Each row is a point. The window is the flat piece filled in between its corners: a triangle in 3 columns, a solid with four corners in 4, and so on. A path goes straight from each point to the next, and from the last back to the first. List the points from which the path goes on through the window.
(in the rows, 128 means zero)

Window (4 x 4):
0: 118 161 126 123
1: 170 154  90 142
2: 164  87  95 132
3: 141  89 171  94
Path:
(1): 168 168  66 137
(2): 159  97 101 112
(3): 160  93 118 154
(4): 151 128 122 148
(5): 145 126  96  99
(6): 142 152  88  92
(7): 138 148 118 166
(8): 160 160  87 185
Through the window after points: 2, 4

Window (8 x 8):
0: 141 110 151  63 116 141 152 121
1: 162  92 114  59 129  78 144 115
2: 130 108 134 104 101 105  87 109
3: 139 169 158 192 150 118  98 117
4:  83  84 151 109 188 113  71 120
5: 121 125 197 172  79 119 200 147
6: 133  36  69  71 170 143  98 133
7:  90 134  68 112 139 107 119 114
Path:
(1): 128 127 138  95 141 110 110 184
(2): 123  94 150 123 132 118 128  60
(3): 123  56 106  98 157 133 118  87
(4): 123  93 109  79 160 112  86 192
(5): 130 143 147 125 151 108  84 181
(6): 118 122 140 150 153 116 110  87
(7): 125 101 150 125 126 111 147 109
(8): 133 118 146 115 118 109 136 174
(9): 109 125 117  98 140 106 100 157
(10): 107 106 114 110 140 117 115  94
(11): 128  81 134 123 141 132 155  61
(12): 124 117 132  96 138 124 128 154
Through the window after points: 1, 3, 5, 7, 9

Window (9 x 9):
0: 110  71 189 131  85 123 133 128 115
1: 190 161 116 106 146 104 117 148 121
2:  96 177 110 175 103  89 135 114 137
3: 148 112 132  53  95 164 204 154 102
4:  95 128  80 159 220 107 122 140 133
5: 156 162 143  98 186 102 113  80 111
6: 177  95 127 145  88  98 186  59 118
7: 119 125 145 173 112 150 143 110 133
8: 149 133 117 105 126 119  92  57 110
Path:
(1): 118 122 103 110 163 110 115 115 195
(2): 118 136  99 167 189 114 127 120  64
(3): 118 131 126 164 117 120 140 110  60
(4): 113 117 141 130 126 122 132  90 169
(5): 136 121 127 100 133 135 161 127 137
(6): 136 134 122 119 131 135 157 131  66
(7): 160 144 138 137 142 115 121 117  45
(8): 145 132 140 102 143 110 129 113 156
Through the window after points: 1, 5, 7

Window (12 x 12):
0: 130 147 162 124 169  87  34  83 133  93 173 142
1: 206 136  79 150 171 127 157 176  70 153 164 145
2:  80 170 126 147  38 124 164  92 140 111 143 146
3: 149  92  85 210 107 137 178 148 105 168 152 113
4: 159 126  37 155 155 128 146 144 111 159  97 125
5: 126 119 135  67 181  94 123  64 144  88 168 148
6: 154 125 148 130 176 166  82 101  91  85 139 146
7: 166 140 100 164 134 132 156 115 159  81 138 158
8:  85 152 120 144  84 165 132 124 174 124 185 143
9: 195 138 103 152 151 137 166 121 127 187 126 129
10: 116 112 166 144  60 138 106 168 147 114 144 141
11:  98 151 159 122 203  97 118  98 137 104 140 165
Path:
(1): 138 129  99 150 109 121 143 136 131 147 145 160
(2): 132 114 118 151 122 128 114 111 115 123 159 191
(3): 119 137 123 148 127 121 133 130 127 108 154 121
(4): 131 168 135 130 144 115 132 138 142  92 154  64
(5): 135 117 113 142 132 130 113 110 120 123 155 192
(6): 119 111 112 149 104 136 119 100 150 134 153 213
(7): 116 145 133 141 111 136 132 116 154 108 147 112
(8): 134 164 114 151 123 114 164 157 133 116 152  69
Through the window after points: none

Window (14 x 14):
0: 124 113 134 105  88 136 143 128 112  77 151 187  63 154
1: 150 121  75  80 150  88 173 161  98 111 135 154 160 145
2: 148  99 135 132 138 123 135 174 142 159 142 180 108 183
3: 144  48  85 133 109 109  54 111 125 148 134 118 161 155
4: 117 120 167 100 153 126 173  67  59 121  79 145  67 138
5: 129 134 105  99 122  90 175  82 144  99 147  70  66 132
6: 149  58 124  94  89 176 103  94 120 147 110 126 166 142
7: 125  64 170 124  98 136 169  99 139  85  38 126 140 124
8: 118  54 154 105 108  94 105 144 133 111 155  41 113 141
9: 174  84  50 171 142 144 161 152 111 110 161 118 124 171
10: 108 119 153 123 149 124 115 141 131 123 157 161 153 172
11: 121 133 101  86 171 137  89 148 105 124 131 150  88 155
12: 208 105 118 131 122 140 129 130 110  88 132 159 114 155
13: 141 161 146 228 134 135 111 212  68 193 112 124 107 179
Path:
(1): 149  91 118 158 140 132 151 137 127 130 132 140 127  96
(2): 140  95 113 119 115 132 137 130 105 101 108 120 124 211
(3): 128 117 120  92 127 125 131 127  97 113 108 116 123 232
(4): 123  83 118 130 126 128 142 124 124 133 140 138 116 100
(5): 144 106 125 127 132 127 139 127 118 120 127 153 122 127
(6): 131 106 112 105 117 131 142 117 114 109 103 134 123 208
(7): 140 115 111 112 126 120 145 120 110 104 117 113 111 172
(8): 139  96 127 132 138 113 142 124 122 134 159 140 115  63
Through the window after points: 1

Window (14 x 14):
0:  78 178 111 138 118 125 161 145 101 117 136 102 112 152
1: 125 130  67 132 123  89 175 156 118  80  77 106 147 145
2: 119 171 136 160 153 115 151 127  95  77  71  92 193 161
3: 161  89 227 167  60  83 127 139 119 156 131 137  99 162
4: 161 110 136 134 144  77 177 108  78 123 124 102 153 181
5: 121 113 133 148 160 108 164 140  90  96 115 169 164 139
6: 157 195 121 126 136 135 199 113 109  90  81 140 166 157
7:  96 123 111 134 163 146 133 156 228 105 193  54  91 129
8: 157  87 168 178  62 114 109 105 132 196 160 122 141 142
9: 133 112 156 156 135 141 201 113  88 140  63  99 152 143
10: 113 138 132  95 144 108 129  93 107  93  88 128 136 132
11: 107 145 114 150 187  90 106 159 205 164 159  94  74 118
12: 139 153  91 168 157 124 153 110  86  62  92 122 109 147
13:  66 145 114 165 177  77 154 100 219 107 162  97  96 110
Path:
(1): 141 153 133 140 157  96 159 135 125  94 134  81 135  62
(2): 152 124 141 151 139  96 163 133 114 111 120 104 143  86
(3): 119 130 122 147 138 114 150 127 140 120 107 108 133 171
(4):  85 128 126 147 140 129 158 120 140 125 107 117 133 218
(5): 139 138 128 148 131 110 158 135 111 108 123  99 126 107
(6): 155 138 152 153 122  97 155 126 105 115 134  94 128 100
(7): 123 115 132 160 116 121 129 114 127 126 112 138 118 180
(8):  73 131  91 160 136 132 151 126 186 128  98 128  99 192
(9): 114 149 123 133 140 116 150 146 132 107 154  83 121 125
(10): 151 137 122 130 124  98 184 138  96 110 112  73 134  63
(11): 117 116 132 158 134 123 155 124 127 121  98 128 140 185
(12): 120 131 124 146 138 121 146 118 130 137  99 127 124 211
(13): 154 166 144 140 139  98 175 134 118  97 132 101 150  65
(14): 123 173 131 137 152  78 164 149 112  89 126  91 132  58
(15): 108 116 102 162 140 125 151 108 146 106  90 119 148 218
(16): 106 125 125 144 136 125 160 128 140 119 101 119 120 198
Through the window after points: 4, 6, 8, 10, 12, 14

Window (14 x 14):
0: 131 137 150 100 150  95 163 122 132 152 120 165 114 152
1: 177 137  96  94 106 142  53 122 139 101 109  90 129  97
2:  33 128  74 131 143 221 155 109 136  96  50 133 195 186
3: 121 131 111 166 124  91 135 134 150 117 118 116 144 164
4: 117 102 123  87  45 124 140  89 154 144  98 120 101 153
5: 134  73 106 157 168 116 152 151 125 138 155  94 174 192
6: 166 188 149 120  49 182 129 121  71 137 103 121 155 152
7: 134 165 155  85  53  60 183 104 162 135 184 147 221 140
8: 126 142 161 138 114 152 124 127 114 125 140 134  98  97
9: 119 164 138 132 177 141 112 124  93 134 125  63  73 130
10: 169 152  67 116 125 134 127 105 176 162 138 111  89 120
11: 133 143 138  79 101 158 154 201 154 169  75  76 163 155
12:  16 156  91  89 106 133 143 144 114 148  98 147 161 148
13:  99 141 105 180 163 122 103  53 139 162 137 136 160 135
Path:
(1): 121 126 106 143 123 114 151 100 121 125 111 125 142 142
(2): 138 114  79 109 114 124 168 110 123 148  79 100 137  95
(3): 135 170 113 121 132 148 100 121 176 142 158 137 107 173
(4): 102 171 156  86  95 156 101 138 144 127 142 128 150 186
(5): 101 108  85 131 116 113 171 123 129 151  91 115 144 122
(6): 139 144  93 155 122  88 163 121 126 136  93 103 142  61
(7): 116 128 125 101 131 135 113 119 149 138 132 126 127 165
(8): 118 161 129 113  98 134 116 119 172 131 138 130 142 167
(9): 138 109  96 114 101 105 169 113 105 145 100 118 175 106
(10): 111 118  91 132 104 119 172  86  78 135  89 132 144  76
(11): 123 153 127 117 122 155  78 116 175 121 139 112 128 193
(12): 114 162 134 112 117 164  71 126 163 175 146 135 129 183
(13): 122 128 104 122 127 128 153 126 116 120  94 109 116 110
(14): 139 106  95 138 105 135 159 101 114 144  56  98 123  76
(15): 125 187 145  90 143 133  80 149 147 124 181 101 130 190
(16): 107 141 122 124 129 135 102 119 150 130 150 123 127 167
Through the window after points: 2, 4, 14

Window (14 x 14):
0:  97 127 152 140 166 157 129  67 169 173 137 102 151 137
1: 132 181 178 121 121 118 124  78 132 150 120 171 141 123
2:  85  68 145 138  92 172 170 132 125 162 111 127  56  91
3:  64  96 116 121  71 126 109  83 138 123 155 151 147  80
4: 136 132 156 149 105 136 136  58 191 151 118  85 153 146
5: 135 123 118 147 124 195 116  95 121 151 113 101 135 126
6: 127 125 118 169 151 127 105  76 118 132 132 116 103 105
7: 156 160  84 168 115 110 161 246 144 122 129  88 151 169
8: 118 139 113 107 132 140 142 119 133 109 125 116  95 142
9: 161 148 115 135 136 127 152  99 102 118 188 135 128 128
10: 150 101 129 114 138 116 141 117 124 145 114 132 135 134
11: 128 132 195 133 107 127 104 144 177 134 137  72 171 162
12: 143 142 116 118 128 133 105  88 152 178 153  94 120 123
13: 189 161 123 107 125  90 126 163 159  77 187 249 119 130
Path:
(1): 117 123 135 151 112 129 117 120 133 153 144 134 134 161
(2): 125 131 129 124 119 129 141 121 145 130 129 121 138 107
(3): 153 141 146 124 140 146 136 126 149 132 135 107 140 105
(4): 136 139 123 148 116 123 114 118 143 150 139 120 119 185
(5): 126 125 129 129 112 134 132 109 133 153 145 133 129 173
(6): 157 136 128 131 141 126 136  93 141 131 141 106 133  89
(7): 127 115 143 114 133 149 142  92 153 141 125 104 138  78
(8):  98 130 129 164 123 149 125 112 137 162 140 134 102 195
(9): 135 129 129 138 116 119 134 101 138 158 139 134 110 189
(10): 163 163 155 131 156 145 123 111 162 126 130 108 147  75
(11): 141 136 142 113 147 136 129 121 147 113 141 120 137  71
(12): 103 131 115 141 104 131 115 103 113 158 145 152 118 157
(13): 117 124 119 150  98 122 132 139 135 142 145 129 127 148
(14): 126 138 116 121 131 141 147 143 159 113 120 100 150  89
(15): 145 139 124 129 134 138 140 112 136 127 144 121 125 109
(16): 123 131 126 138 116 121 133  99 110 129 163 127 121 181
Through the window after points: 1, 5, 7, 13, 15

Window (14 x 14):
0: 134  89 151 181 121 176 160 187 126 135 125 129 107 110
1: 155 140 192 153  98 140  75 162 178 123 124 147 163  94
2: 124  58 139  81  86  96 156  77 148 112  87  84  80 111
3:  46 134 118  87 124 123 196 139 133 166 142 150 104 143
4:  62 128  91 201 169 142 146 142  84  99 179  66 149 126
5: 161 178 135 125 138  60 158 115 110  89 108 133 165 133
6: 153 102  90 170  84 148  74 228 125 156  75  81 197  77
7: 152 127 129 123 193 163 138 113 138 174 167 171 114 139
8: 108 119  76 159  70 168  85 158  73 107 155  80  91 105
9: 101 168  83 138 178 119 114 131 133  97  75 147  89 129
10: 125 128 136  99 111  77 132 123 137 138 155  71  58 145
11: 159 141 130 101 167  54 109 157 121  69 178 152 152 134
12: 130 148 148  91 182 195 184 123 173 123 196 129  95 154
13: 142 146 158  47 167 130  77 130 101 138  90 114  82 116
Path:
(1):  87 129 130 115 129 138 139 131 132 132 128 133 112 210
(2): 133 129 145 127 125 128 113 137 141 116 136 120 130 157
(3): 134 146 150 116 142 130 129 148 147 132 149 121 104  73
(4): 110 134 121 160 150 123 132 141 120 126 147 102 132  59
(5): 109 130 128 156 135 140 121 148 119 109 145 104 141 149
(6): 119  84 134 121 105 134 122 130 129 112  94  95 120 174
(7): 134 120 115 123 118 102 141 132 138 134 135 100 115  30
(8): 103 146 109 141 146 127 147 136 138 125 154 115 102  61
(9): 110 119 123 131 147 134 129 133 116 122 120 124 128 172
(10): 127 131 134 114 138 117 110 129 127 117 112 126 126 176
(11): 135 145 126 114 129 106 131 140 130 122 149 110 107  56
(12):  97 137 113 109 137 119 171 144 125 147 147 128 109  74
Through the window after points: 2, 4, 6, 8, 12

Window (14 x 14):
0: 102 113 130 140 170 141 107  95 137 156 105 180 161 147
1: 105  86 142 104 134 146  80 126  62  60 132 159 124 107
2: 100 111 109 175 128 146 156  90 115 146  88 203  94 162
3: 144 122 125 135 174 171 165 124 117 117  66 193 139 176
4: 137 154 128 168  79 170 156 171  99 164 154 109 162  82
5: 154 108 161 141 120 159 170  95 115 148 157  86 124 115
6: 105 154 137 164 187 137 142 110 158 108  87 168  91 141
7: 187 162 119 147  89 181  93 118  71 157 153  83 128  96
8: 154  95  99 153 114 135 106 163  87 139 133  65 131 118
9: 125  99 112  75  79 144  88 101 135  62 114  98 134 113
10:  75 122  86  51 136 141 105 107  64  80 139 113 126 127
11: 121 137 123 164 159  98 155  76 104  95  81 179 154 149
12: 148 145 172 110  67 129 109 150  84 157 133  70 123 126
13: 141 126 102 143 183 102 153 114 146 115 123 249 116 175
Path:
(1): 119 122 126 167 121 164 139 138 111 125 152 153 147 198
(2): 139 132 122 150 121 158 119 123 118 112 137 115 140 153
(3): 152 123 137  83 145 134 127 125  86 132  92 139 125  74
(4): 151 112 114 105 116 147 137 123  91 161 108 149 117  74
(5): 107 124 119 148 125 146 117 128  97 103 135 122 137 148
(6): 105 140 136 172 134 149 111 130 104 109 141 146 134 190
(7): 138 103 105 137 132 132 143 101 110 148  91 149 122 105
(8): 143 130 125 124 166 139 153 107 101 140  79 157 117  92
Through the window after points: 4, 6

Window (14 x 14):
0: 130 178 147 169 106  77 135 156 132 138 118 105  88 132
1: 156 103 132 119  80 158  95  79 119 114 129  63 104 107
2: 114  57 199  77 178  94  90  85  81 143 167  39 185  88
3: 110 133 116 221 148 149  76  95 149 147 146 120 154 129
4: 151 175  99 105 108 114 126 105 121 137 127 136 125 136
5: 118 148 100 124 111 149 148 125  82 161 105  69 119 143
6: 119 142 116 116  78 135 130  76 135  98 109  78 172 140
7: 100 140  92 102 143 152 113 154 184 102 152 105 147 152
8: 133  17 144 136   7 218 124 130 143 203 130 134 154  48
9: 177 176 147 142 105 141 124 132 137 160 119  84 143 126
10: 122 169 158 158 136 161 132  77 147 139 107 115 119 105
11: 156 105 118 151 131 129 132 117 148 154  87 106 146  83
12: 142 171 133 143 128 134 116 154 107  99  97 129 133 142
13: 120  67 105  85 214 133 207 149 110  93 215  88 199 176
Path:
(1): 130 130 119 113 104 144 134 119 119 131 139  88 149 101
(2): 137  87 142 112 126 145 127 124 142 140 120 105 134 176
(3): 138 107 157 126 124 114 127 116 130 155 120  89 125 159
(4): 116 170 125 145 115 116 117 133 108 116 150 104 141  50
(5): 107 123  97 143 118 152 142 121 116 117 165  91 165  59
(6): 136  93 144 125 118 140 112 106 140 138 113 107 120 167
(7): 141 109 146 119 141 132 140 114 139 151 125 115 128 181
(8): 120 155 120 143 129 125 138 135 125 128 137 101 150 108
(9): 112 169 111 171  96 157 112 117 122 102 131  79 147  52
(10): 141 127 153 127 138 141 135  90 148 154 109 117 123 148
(11): 158  99 145 125 124 143 123 100 138 161  98 105 141 156
(12): 112 136 118 139 106 140 119 118 129 136 153  87 146  94
(13): 124 179  97 168  95 165 111 151 112 118 132 107 156  61
(14): 144 125 162 119 122 105 113  86 154 154  86 107  97 186
(15): 139 103 148 130 117 125 120  95 128 142  96 125 131 172
(16): 112 138 117 133 118 143 130 112 129 113 139  86 145  98
Through the window after points: 3, 9

Window (14 x 14):
0: 136 138 119 146 157 127 136  81 122 169 157 146 121 146
1: 186 138 140 134 124 127 103 157 118 141 157 133  87 130
2: 117  71 135 117 113 159  65 136 108 144 134 113 142 163
3: 118 144 125  86 202 135 158 114  68 173 151 156 139 132
4: 110 105 130 123 170 165  37 140 105  99  92 154 208 100
5:  92 148 102 132 131 100  93 149 138 113 155  86 118  83
6: 110 151 114 131  65 131  88 140 101 154 129 166 206 124
7: 120 137 109 108  94 102 162 114 207 132 134 174 157 162
8:  45 144 161 127 119 139 115 118 134 107 124  70  55 152
9:  83 102 183 165  83 133 197 133 128 111 135  75 152  94
10: 115 178 141 102 152  78  96 112 179 115 105  81 196  86
11: 113 117 157 106 193  55 126 118  42 138  97 170 158  91
12:  85 139 134 117  64 108 144 107  94  99 183 174 180 156
13: 130 131 117 140 133 116 173 114 139  98  74  72 202 103
Path:
(1):  96 148 140 140 137  74 150 156 156 122 137 150 172 166
(2): 114 137 121 107  92 151 123  83 111 118 131 122 141  90
(3): 116 133 128 111 106 123 112 115 130 121 118 126 148 114
(4):  59 117 153 187 155 105 127 159 160 105 134 119 168 171
(5): 119 144 138 158 147 119  97 151 143 118 141 105 181 179
(6):  98 124 119  96  94 148 135 106 135 135 132 124 121  76
(7): 115 126 137 122 120 120 145 107 124 113 112 111 161  97
(8):  95 134 140 173 138 128 150 171 154 125 118  61 176 171
(9): 100 142 144 141 141 114 125 142 118 146 151 129 141 146
(10): 100 118 118  73 101 145 104  77 120 105 132 139 103  77
(11): 126 107 145  85  85 142 160  66 111 127 124 144 116  93
(12):  94 121 138 173 129 124 128 166 110 123 135 108 177 142
Through the window after points: 7
